Each row of a before or after table is a point. One or more steps were done to the points. Then noise was added and the rows were shuffled. The steps act on columns, c1 being the first. What was done? A step turns or swaps two columns, mirrors them in a line or flattens them onto one, adds a multiple of one to another, or multiplies or shifts one. Angles are multiples of 10 degrees, from the lower column toward the higher: turns from -170 to 170, lines from 10 to 170 but not 90. Use the fewest steps. Two steps may share a column if one is a turn and the other turns, adds or multiplies; they go together, in the order done. Otherwise the lowest column goes first.
(in the rows, 128 means zero)

Before, 13 rows:
[[153 116]
 [153 130]
 [139 122]
 [117 160]
 [ 33 175]
 [146 176]
 [158 174]
 [160 149]
 [127 112]
 [159  99]
 [116 142]
 [155 143]
 [158 173]]
After (13 x 2):
[[143 116]
 [120 142]
 [177 148]
 [124 155]
 [136 151]
 [107 168]
 [163 110]
 [175 137]
 [112 120]
 [146 148]
 [149  25]
 [175 151]
 [155 156]]
Steps: mirror c1 and c2 in the line at 40 degrees

Before, 13 rows:
[[ 79 100 175]
 [127 104  57]
 [140 134 147]
 [106  99 118]
 [118 100 183]
 [106 145  60]
 [ 64 107 110]
 [144 107 134]
 [101 128  86]
 [157 102 127]
 [157 108 129]
 [104 167 119]
 [ 61  98 176]]
After, 13 rows:
[[204 124 127]
 [ 65 119 127]
 [ 98 144  95]
 [175 128 106]
 [149 188 143]
 [ 99 153 151]
 [119 163 118]
 [ 74 114 127]
 [150 151 113]
 [ 87 121 129]
 [161 189 123]
 [130 110 135]
 [159 196 142]]
Steps: turn c1 and c2 by -130 degrees; multiply c1 by 1.6; multiply c3 by 0.4

Before, 10 rows:
[[209 158 130 112 159 128]
 [141 168 184 127  98 103]
 [103 127 155  81 117 136]
 [ 95  79 139 164 184 129]
 [171 132 153 117 113 143]
 [ 73  93 115 142 131 112]
 [212 104 135 140 153 101]
 [139 151  92 134 124 119]
 [123 119  57 108 137 101]
 [100  86  70 161 138 130]]
After:
[[ 82 131 165 141 124 117]
 [136 121  51 100 122 106]
 [179  75  99 131  82 163]
 [ 61 103 116 102  76 138]
 [115 149  98 119 126 132]
 [147 128 163 137 151  79]
 [182  97 112 112 144 141]
 [ 61 157 116 130  69 117]
 [103 171 203 103 149 127]
 [162  86  63 127 133 160]]
Steps: add -0.7 times c5 to c3; turn c1 and c5 by -160 degrees; swap c4 and c6

Before, 12 rows:
[[ 99 139  98 207 109 147 137 103 120]
 [104  88 143 146 150 104 105 124 129]
 [ 97 177 126 131 129 117 142 104 183]
 [100 113 130 141  94 140  83 127  91]
 [101 174 130 113 112 124 136 119 120]
 [153 118 116 101 150 147  82  92 159]
 [141  91 101 154 136  76  95 126 142]
 [149 110 141 132 103 163 152  99 150]
 [100  21 134 121  87 150 123 168 136]
 [126 133 141 179  86 127 131 107 156]
 [133 153 138 175 125 132 144 154 158]
 [119 134 154 124  70 126  87 120 153]]
After:
[[119 139 251 167 129 147 134 199 133]
 [138 134 114 155 105 112 132 174 149]
 [130 152 100 110 150 112 145 177 152]
 [143 173 194 133 132 130 134 109 120]
 [103 111  80 159 169 124  82  94 165]
 [ 96  91 133 134 155  79  95 151 105]
 [143 177 212 155 152  85 144 131 166]
 [146  22 190  88 107 143 125 128 149]
 [152  89 168 134 169 109 107 146 112]
 [145 114 200 132 115 162  80 141 109]
 [155 134 111 133  88 109  87 121 148]
 [127 111  53 158 122 139 154 127 169]]
Steps: turn c1 and c3 by -120 degrees; multiply c3 by 3; turn c4 and c8 by 80 degrees; shift c5 by 20; turn c6 and c9 by 40 degrees
